Each row is a point. Each copy is the shape, with its points in the same order, turned, moved and blurred by noise. Say if it was mirrored as well.
In the rows, 100 means zero.

Shape, 7 rows:
96; 105; 78
67; 131; 38
45; 89; 88
64; 66; 48
158; 52; 134
78; 105; 129
86; 77; 79
Copy 1 (7 x 3):
85; 123; 89
48; 157; 67
48; 118; 124
40; 101; 79
149; 54; 99
102; 121; 139
79; 107; 91
Copy 1 is: only turned
Copy 2, 7 rows:
119; 87; 114
163; 78; 126
112; 75; 162
113; 24; 136
27; 99; 81
98; 130; 140
95; 71; 137
Copy 2 is: mirrored

Shape:
79; 71; 185; 116
101; 122; 95; 117
128; 81; 97; 80
99; 129; 86; 102
82; 111; 84; 119
91; 76; 89; 83
79; 69; 137; 85
83; 130; 129; 132
93; 132; 100; 47
79; 123; 86; 128
Copy 1 (10 x 4):
127; 101; 27; 41
76; 115; 96; 101
125; 104; 130; 76
67; 108; 114; 95
72; 88; 95; 106
109; 73; 114; 77
119; 78; 78; 48
66; 118; 59; 88
63; 100; 132; 40
62; 95; 90; 110
Copy 1 is: mirrored
Copy 2, 10 rows:
172; 90; 111; 36
101; 123; 96; 110
82; 80; 118; 98
93; 137; 95; 102
97; 119; 71; 105
76; 91; 90; 72
110; 88; 102; 37
135; 140; 87; 89
58; 146; 126; 71
101; 134; 66; 113
Copy 2 is: mirrored
Copy 3:
108; 144; 195; 74
117; 113; 97; 109
116; 73; 111; 66
100; 102; 90; 110
102; 126; 86; 96
91; 99; 102; 59
87; 115; 150; 58
114; 138; 127; 124
62; 67; 109; 108
106; 136; 86; 108
Copy 3 is: mirrored

Shape:
128; 130; 62; 56; 49; 62
143; 95; 96; 74; 99; 96
81; 134; 72; 97; 96; 97
67; 69; 118; 121; 106; 73
92; 108; 163; 125; 120; 119
102; 78; 150; 128; 148; 172
134; 93; 87; 31; 30; 112
91; 114; 97; 136; 76; 78
90; 85; 65; 188; 115; 99
109; 92; 94; 172; 111; 103
81; 94; 110; 116; 128; 85
86; 74; 88; 136; 98; 109
Copy 1, 12 rows:
52; 94; 84; 61; 54; 39
104; 66; 112; 81; 74; 76
56; 107; 100; 78; 121; 86
123; 103; 86; 121; 149; 62
144; 125; 145; 93; 139; 100
156; 94; 146; 110; 137; 158
97; 102; 63; 63; 23; 83
77; 122; 113; 120; 118; 58
65; 91; 126; 176; 148; 91
88; 96; 140; 155; 131; 89
108; 89; 110; 101; 151; 77
96; 98; 98; 139; 126; 97
Copy 1 is: mirrored
Copy 2:
28; 149; 55; 77; 83; 66
98; 149; 80; 90; 79; 92
55; 88; 82; 94; 116; 105
110; 59; 115; 83; 78; 62
113; 79; 145; 77; 69; 135
158; 77; 117; 100; 72; 158
64; 140; 19; 76; 31; 86
52; 78; 116; 106; 82; 78
96; 59; 120; 170; 103; 86
92; 79; 132; 150; 83; 101
99; 82; 111; 84; 95; 83
102; 69; 96; 122; 83; 89
Copy 2 is: only turned
Copy 3 (12 x 6):
156; 116; 99; 43; 120; 94
103; 125; 78; 76; 76; 67
115; 99; 117; 101; 96; 125
78; 63; 115; 137; 113; 66
40; 107; 143; 124; 58; 69
37; 109; 102; 154; 7; 70
164; 99; 95; 40; 63; 47
107; 117; 133; 129; 112; 90
96; 114; 88; 195; 109; 100
89; 131; 96; 176; 92; 79
66; 91; 103; 128; 96; 89
99; 90; 93; 155; 88; 75
Copy 3 is: mirrored

Shape:
124; 146; 85; 99; 74; 55; 122; 155
144; 110; 52; 106; 131; 65; 118; 75
111; 55; 139; 147; 23; 113; 72; 156
39; 105; 135; 81; 139; 96; 101; 113
83; 131; 88; 117; 105; 122; 36; 54
66; 159; 61; 40; 131; 100; 148; 127
124; 86; 167; 136; 97; 67; 80; 75
112; 119; 103; 62; 113; 63; 35; 142
137; 139; 106; 153; 116; 86; 44; 121
90; 87; 77; 116; 103; 126; 110; 62
114; 120; 114; 54; 120; 108; 85; 56
88; 100; 86; 145; 38; 59; 38; 73
Copy 1 (12 x 8):
70; 133; 105; 127; 58; 119; 113; 157
104; 144; 100; 144; 135; 74; 71; 142
128; 28; 129; 85; 12; 68; 96; 138
61; 89; 173; 96; 112; 116; 70; 69
102; 84; 83; 143; 101; 71; 72; 34
24; 133; 108; 101; 149; 161; 112; 110
157; 94; 171; 149; 67; 72; 71; 103
84; 159; 116; 81; 48; 93; 73; 77
105; 117; 94; 153; 42; 84; 35; 98
108; 66; 106; 124; 147; 78; 79; 102
132; 126; 116; 110; 133; 111; 89; 59
108; 81; 104; 150; 52; 17; 125; 80
Copy 1 is: only turned
Copy 2 (12 x 8):
156; 80; 63; 79; 79; 69; 133; 71
87; 130; 73; 88; 142; 50; 140; 57
146; 79; 104; 135; 54; 173; 89; 36
89; 66; 150; 99; 94; 86; 115; 133
73; 140; 79; 157; 94; 83; 73; 129
96; 59; 56; 36; 119; 54; 134; 151
117; 147; 153; 138; 74; 111; 137; 65
127; 109; 122; 72; 64; 54; 60; 97
156; 149; 99; 137; 110; 72; 80; 83
47; 104; 76; 121; 129; 114; 122; 85
65; 151; 104; 76; 89; 90; 114; 119
91; 120; 77; 181; 40; 87; 92; 49
Copy 2 is: only turned

Shape:
180; 121; 91; 38; 27; 64; 106; 69; 96
80; 75; 87; 100; 83; 101; 74; 176; 46
153; 92; 47; 61; 86; 83; 76; 120; 112
106; 166; 99; 92; 109; 85; 121; 78; 102
77; 120; 120; 116; 90; 128; 116; 88; 88
100; 150; 77; 103; 58; 110; 78; 109; 110
109; 139; 122; 123; 100; 93; 105; 113; 103
117; 70; 32; 64; 76; 69; 25; 124; 37
70; 122; 105; 124; 94; 129; 123; 119; 90
82; 121; 116; 116; 93; 99; 113; 68; 138
109; 146; 156; 105; 81; 98; 94; 82; 123
98; 102; 57; 38; 66; 53; 75; 128; 95
95; 140; 134; 76; 102; 140; 100; 96; 107
Copy 1, 13 rows:
120; 55; 164; 33; 46; 148; 86; 67; 72
101; 78; 69; 147; 50; 68; 95; 137; 41
117; 58; 97; 55; 71; 86; 46; 82; 62
133; 82; 125; 122; 109; 145; 65; 81; 125
85; 106; 88; 136; 102; 142; 104; 99; 109
92; 59; 91; 107; 59; 129; 57; 109; 124
126; 99; 99; 117; 98; 135; 78; 132; 112
99; 82; 104; 103; 10; 34; 49; 77; 36
100; 87; 65; 148; 98; 133; 100; 112; 104
95; 100; 99; 97; 118; 125; 100; 96; 145
94; 105; 135; 97; 104; 153; 87; 134; 129
113; 32; 128; 94; 59; 57; 76; 88; 76
71; 84; 116; 126; 123; 149; 71; 115; 96
Copy 1 is: mirrored
Copy 2, 13 rows:
165; 64; 54; 81; 153; 100; 66; 5; 128
133; 74; 88; 94; 89; 40; 97; 124; 23
134; 71; 43; 119; 121; 61; 59; 91; 124
141; 123; 118; 72; 105; 125; 74; 89; 133
94; 97; 122; 63; 99; 129; 101; 100; 81
109; 107; 85; 83; 82; 107; 39; 76; 85
132; 85; 130; 70; 86; 112; 65; 107; 103
135; 98; 66; 154; 147; 12; 73; 73; 48
109; 97; 104; 65; 74; 124; 97; 121; 72
88; 91; 123; 79; 75; 128; 93; 80; 135
107; 75; 141; 41; 100; 116; 63; 74; 121
147; 105; 54; 102; 95; 32; 83; 58; 102
93; 100; 107; 31; 113; 110; 76; 109; 110
Copy 2 is: only turned
Copy 3, 13 rows:
146; 115; 43; 52; 27; 59; 84; 78; 143
56; 144; 100; 100; 56; 95; 101; 128; 18
118; 161; 64; 104; 74; 90; 56; 93; 102
81; 102; 130; 105; 78; 66; 111; 85; 153
70; 83; 131; 95; 83; 111; 141; 86; 97
104; 125; 124; 118; 41; 116; 108; 102; 119
88; 113; 136; 92; 89; 85; 128; 122; 119
112; 177; 86; 108; 38; 67; 51; 67; 24
57; 96; 124; 114; 79; 114; 141; 108; 91
109; 66; 134; 101; 100; 109; 108; 96; 123
108; 86; 151; 56; 76; 98; 119; 111; 140
98; 121; 81; 110; 37; 75; 32; 102; 81
56; 103; 135; 65; 81; 119; 109; 89; 127
Copy 3 is: only turned
Copy 4, 13 rows:
89; 59; 16; 18; 75; 69; 141; 99; 94
110; 131; 75; 116; 57; 144; 41; 121; 110
117; 58; 34; 75; 118; 116; 94; 111; 124
62; 104; 110; 81; 113; 75; 152; 126; 116
72; 138; 117; 105; 82; 87; 122; 75; 123
97; 126; 70; 81; 92; 77; 117; 117; 164
101; 128; 120; 76; 95; 104; 134; 111; 120
120; 95; 9; 102; 103; 92; 22; 132; 89
78; 142; 114; 120; 77; 114; 120; 92; 137
101; 100; 124; 103; 93; 65; 148; 77; 132
98; 118; 135; 45; 86; 68; 137; 86; 125
102; 53; 46; 90; 70; 86; 73; 143; 123
55; 113; 126; 65; 96; 93; 107; 76; 141
Copy 4 is: only turned

Shape, 13 rows:
124; 88; 88; 111; 98; 104; 74; 100; 123
123; 97; 127; 90; 65; 103; 137; 87; 93
105; 116; 112; 110; 94; 103; 73; 81; 108
99; 89; 100; 94; 96; 81; 102; 103; 81
86; 95; 105; 121; 96; 68; 141; 84; 94
114; 94; 123; 88; 104; 102; 76; 90; 93
125; 118; 59; 139; 111; 104; 81; 139; 115
131; 103; 124; 100; 112; 76; 74; 98; 116
70; 94; 126; 90; 77; 90; 92; 89; 78
99; 123; 119; 91; 119; 101; 89; 94; 99
111; 120; 5; 91; 97; 92; 84; 96; 109
69; 71; 126; 86; 97; 107; 118; 101; 106
88; 119; 114; 108; 64; 77; 133; 126; 121
Copy 1 (13 x 9):
103; 79; 74; 102; 93; 110; 89; 86; 95
61; 96; 134; 111; 95; 68; 86; 89; 77
107; 95; 104; 90; 119; 115; 100; 71; 90
86; 100; 100; 104; 105; 79; 95; 93; 124
79; 93; 131; 147; 110; 91; 80; 89; 125
89; 94; 97; 82; 103; 93; 108; 64; 98
142; 86; 48; 132; 99; 104; 116; 106; 94
84; 66; 86; 98; 113; 98; 121; 65; 95
85; 111; 125; 79; 129; 90; 84; 95; 115
108; 93; 115; 92; 109; 98; 129; 72; 105
174; 56; 80; 103; 73; 87; 71; 113; 113
68; 118; 129; 95; 89; 111; 99; 100; 121
83; 88; 126; 131; 126; 95; 108; 137; 88
Copy 1 is: only turned
Copy 2 (13 x 9):
114; 110; 100; 75; 117; 111; 100; 70; 99
121; 74; 163; 104; 106; 78; 114; 92; 87
92; 115; 116; 88; 130; 89; 108; 94; 113
105; 98; 105; 115; 100; 99; 117; 107; 75
138; 85; 109; 126; 90; 74; 107; 123; 100
90; 116; 121; 94; 121; 84; 130; 87; 81
104; 119; 90; 85; 102; 133; 47; 87; 91
112; 121; 114; 71; 141; 90; 112; 97; 73
91; 101; 125; 133; 115; 96; 143; 111; 108
79; 122; 117; 83; 110; 85; 113; 118; 93
79; 48; 60; 69; 97; 126; 71; 82; 100
114; 112; 127; 105; 80; 100; 151; 106; 104
134; 82; 148; 108; 105; 120; 97; 136; 108
Copy 2 is: only turned

Shape:
138; 136; 97; 55; 127; 69; 73; 102; 123; 113; 90
90; 127; 113; 128; 100; 120; 84; 57; 64; 130; 107
101; 135; 76; 118; 71; 81; 62; 150; 44; 133; 86
128; 111; 70; 139; 81; 83; 47; 133; 87; 111; 59
143; 48; 91; 110; 77; 59; 101; 120; 77; 107; 137
104; 88; 66; 114; 65; 67; 138; 88; 126; 68; 121
98; 73; 71; 81; 113; 87; 112; 135; 23; 122; 134
79; 113; 82; 126; 137; 119; 77; 157; 127; 86; 123
145; 51; 93; 109; 82; 135; 49; 146; 128; 142; 102
77; 41; 32; 99; 86; 52; 53; 130; 100; 79; 51
77; 51; 130; 95; 94; 132; 81; 104; 85; 60; 75
77; 100; 70; 110; 76; 65; 92; 84; 44; 146; 144
89; 119; 86; 149; 108; 143; 130; 152; 120; 143; 47
109; 70; 79; 88; 93; 91; 101; 65; 106; 111; 46
153; 43; 98; 85; 100; 80; 51; 66; 54; 56; 104
97; 119; 135; 142; 96; 69; 132; 79; 61; 143; 60
Copy 1, 16 rows:
142; 135; 58; 87; 87; 48; 68; 115; 111; 125; 120
102; 123; 120; 98; 57; 115; 104; 88; 111; 133; 55
119; 152; 77; 132; 102; 158; 112; 138; 120; 116; 102
162; 128; 86; 126; 99; 152; 76; 107; 122; 99; 117
110; 85; 108; 151; 158; 88; 90; 111; 87; 113; 97
80; 54; 85; 163; 85; 76; 70; 100; 120; 94; 105
74; 115; 60; 117; 150; 118; 111; 140; 80; 124; 54
67; 126; 65; 78; 117; 120; 61; 73; 140; 73; 114
139; 76; 99; 65; 149; 132; 107; 83; 104; 113; 149
131; 81; 56; 135; 105; 153; 37; 132; 51; 57; 124
107; 78; 108; 70; 92; 107; 103; 112; 87; 30; 77
68; 119; 102; 151; 94; 124; 104; 120; 70; 152; 78
104; 77; 84; 60; 89; 162; 65; 129; 189; 117; 98
147; 56; 87; 94; 66; 102; 66; 127; 83; 109; 86
161; 100; 102; 129; 123; 69; 102; 84; 42; 67; 62
116; 110; 145; 113; 67; 109; 72; 160; 139; 136; 52
Copy 1 is: only turned
Copy 2:
169; 91; 100; 76; 105; 70; 107; 75; 109; 150; 88
116; 64; 127; 126; 155; 112; 75; 59; 97; 74; 97
111; 46; 144; 132; 61; 72; 105; 63; 41; 100; 87
118; 37; 128; 125; 52; 106; 106; 73; 103; 121; 77
71; 86; 114; 158; 116; 78; 116; 126; 102; 153; 87
75; 115; 84; 150; 92; 69; 85; 72; 139; 138; 134
82; 92; 95; 155; 124; 63; 147; 105; 45; 95; 71
136; 103; 66; 125; 62; 123; 92; 122; 76; 78; 118
113; 36; 100; 125; 98; 153; 133; 120; 86; 155; 134
61; 98; 82; 102; 32; 123; 151; 58; 100; 141; 63
64; 106; 127; 85; 110; 138; 137; 110; 115; 80; 128
83; 84; 107; 170; 137; 80; 87; 58; 48; 116; 67
97; 5; 57; 90; 68; 96; 89; 81; 85; 69; 153
79; 68; 89; 89; 123; 104; 124; 52; 139; 132; 87
93; 115; 157; 133; 129; 121; 162; 103; 150; 132; 59
73; 32; 120; 89; 136; 58; 54; 68; 107; 81; 81
Copy 2 is: mirrored
Copy 3, 16 rows:
89; 90; 151; 123; 119; 130; 76; 108; 113; 124; 52
111; 99; 66; 109; 117; 121; 66; 137; 46; 100; 107
61; 58; 71; 113; 143; 54; 72; 144; 77; 118; 43
86; 63; 80; 131; 90; 66; 88; 137; 80; 123; 19
127; 81; 109; 107; 124; 40; 130; 122; 126; 128; 102
115; 119; 71; 77; 82; 92; 129; 135; 152; 95; 80
104; 60; 85; 91; 194; 69; 117; 113; 107; 86; 107
75; 103; 102; 161; 124; 87; 100; 138; 108; 29; 62
85; 40; 142; 171; 73; 65; 131; 160; 95; 109; 92
78; 38; 43; 145; 99; 87; 148; 82; 149; 104; 43
98; 54; 82; 109; 66; 86; 103; 76; 81; 60; 112
104; 86; 44; 97; 164; 86; 89; 138; 103; 139; 118
29; 117; 95; 117; 101; 100; 150; 152; 37; 72; 58
96; 76; 84; 97; 77; 133; 140; 91; 84; 125; 78
176; 26; 95; 111; 86; 77; 91; 84; 114; 119; 85
83; 141; 71; 79; 126; 81; 109; 99; 27; 135; 80
Copy 3 is: only turned

Shape, 17 rows:
99; 93; 107; 189; 87; 128; 128; 103; 109; 112; 130; 110
108; 116; 71; 60; 104; 118; 91; 26; 86; 89; 120; 111
125; 70; 93; 69; 103; 74; 80; 116; 98; 75; 117; 96
118; 90; 86; 61; 93; 83; 127; 105; 165; 79; 88; 83
162; 107; 115; 74; 134; 123; 140; 86; 93; 120; 126; 106
99; 122; 121; 130; 62; 73; 24; 120; 186; 78; 60; 108
159; 89; 86; 61; 139; 163; 132; 116; 74; 88; 106; 105
125; 98; 102; 62; 61; 126; 75; 71; 68; 63; 77; 94
103; 92; 114; 124; 114; 95; 102; 47; 73; 87; 43; 113
91; 111; 122; 82; 135; 80; 115; 78; 83; 77; 129; 37
112; 95; 111; 72; 118; 76; 78; 118; 81; 113; 72; 28
91; 104; 122; 52; 100; 93; 128; 110; 83; 102; 101; 111
119; 122; 118; 101; 114; 96; 117; 119; 78; 65; 43; 103
89; 108; 36; 55; 138; 102; 126; 114; 72; 90; 86; 106
107; 70; 123; 98; 125; 192; 114; 43; 89; 98; 124; 120
109; 78; 118; 94; 77; 113; 64; 79; 70; 129; 123; 18
91; 118; 113; 72; 62; 81; 60; 95; 137; 81; 86; 48
Copy 1:
69; 65; 54; 67; 125; 119; 124; 119; 60; 112; 103; 57
131; 158; 73; 111; 95; 95; 136; 80; 75; 61; 114; 141
124; 137; 77; 78; 112; 113; 84; 67; 129; 126; 131; 115
116; 134; 85; 76; 68; 136; 137; 90; 130; 162; 91; 134
170; 125; 53; 108; 92; 87; 110; 132; 75; 129; 112; 100
26; 101; 146; 38; 46; 111; 113; 71; 95; 155; 157; 125
180; 127; 60; 77; 104; 113; 84; 161; 108; 93; 104; 119
123; 95; 92; 108; 81; 114; 90; 85; 114; 67; 134; 162
101; 116; 103; 132; 65; 153; 96; 90; 72; 73; 134; 83
158; 113; 124; 112; 122; 95; 134; 58; 110; 111; 93; 74
136; 116; 150; 112; 113; 108; 62; 72; 113; 138; 88; 106
124; 128; 91; 133; 125; 112; 121; 116; 126; 129; 132; 119
135; 99; 125; 101; 89; 162; 96; 121; 100; 116; 150; 104
144; 173; 102; 93; 143; 160; 109; 118; 106; 99; 102; 129
116; 117; 45; 107; 79; 73; 120; 145; 101; 38; 98; 82
113; 83; 110; 114; 118; 56; 66; 55; 98; 95; 65; 109
89; 101; 145; 87; 81; 95; 120; 53; 121; 131; 105; 147
Copy 1 is: mirrored
Copy 2, 17 rows:
94; 179; 104; 68; 105; 151; 117; 66; 111; 128; 135; 123
68; 102; 43; 86; 70; 79; 108; 133; 56; 79; 113; 100
105; 97; 93; 113; 104; 58; 108; 114; 124; 112; 84; 104
103; 82; 105; 60; 92; 57; 108; 82; 107; 77; 65; 153
80; 87; 74; 105; 96; 65; 110; 59; 91; 94; 166; 118
88; 121; 195; 85; 50; 116; 149; 133; 118; 84; 43; 145
111; 100; 64; 121; 104; 48; 74; 96; 103; 93; 179; 151
104; 88; 54; 132; 69; 104; 126; 150; 87; 93; 97; 145
64; 116; 61; 109; 63; 147; 95; 109; 128; 56; 105; 118
124; 123; 71; 124; 102; 81; 110; 60; 88; 57; 82; 71
96; 100; 105; 171; 131; 87; 98; 87; 97; 61; 63; 117
109; 81; 80; 120; 65; 87; 74; 70; 90; 111; 93; 110
125; 84; 103; 121; 76; 131; 76; 101; 131; 64; 114; 132
99; 93; 75; 95; 109; 72; 23; 118; 88; 79; 106; 111
74; 171; 32; 108; 47; 80; 112; 86; 86; 96; 161; 143
84; 141; 72; 169; 132; 99; 149; 90; 62; 99; 71; 115
111; 102; 121; 120; 81; 93; 140; 111; 70; 76; 36; 132
Copy 2 is: only turned
Copy 3:
66; 72; 66; 138; 102; 126; 91; 70; 31; 108; 125; 105
144; 93; 110; 100; 74; 81; 105; 75; 134; 46; 107; 53
137; 116; 111; 109; 70; 110; 134; 62; 98; 122; 50; 88
102; 100; 123; 93; 116; 120; 130; 40; 123; 84; 41; 119
132; 146; 138; 147; 106; 100; 74; 61; 81; 71; 90; 83
64; 93; 67; 9; 104; 146; 95; 50; 83; 144; 50; 71
166; 110; 136; 177; 100; 132; 66; 60; 116; 100; 89; 85
162; 121; 82; 85; 83; 128; 111; 79; 147; 105; 122; 63
132; 106; 106; 61; 101; 117; 85; 131; 93; 94; 132; 101
172; 109; 97; 115; 126; 37; 123; 65; 84; 100; 86; 108
145; 117; 85; 111; 137; 68; 107; 107; 114; 143; 45; 94
119; 135; 122; 121; 80; 76; 107; 65; 136; 118; 98; 120
133; 115; 136; 84; 127; 122; 79; 87; 108; 146; 113; 107
141; 64; 156; 141; 81; 89; 92; 91; 143; 112; 91; 108
156; 110; 64; 138; 68; 116; 48; 54; 87; 36; 124; 105
138; 116; 14; 138; 112; 75; 121; 93; 111; 98; 66; 72
110; 103; 61; 59; 111; 87; 131; 57; 137; 123; 50; 84
Copy 3 is: only turned
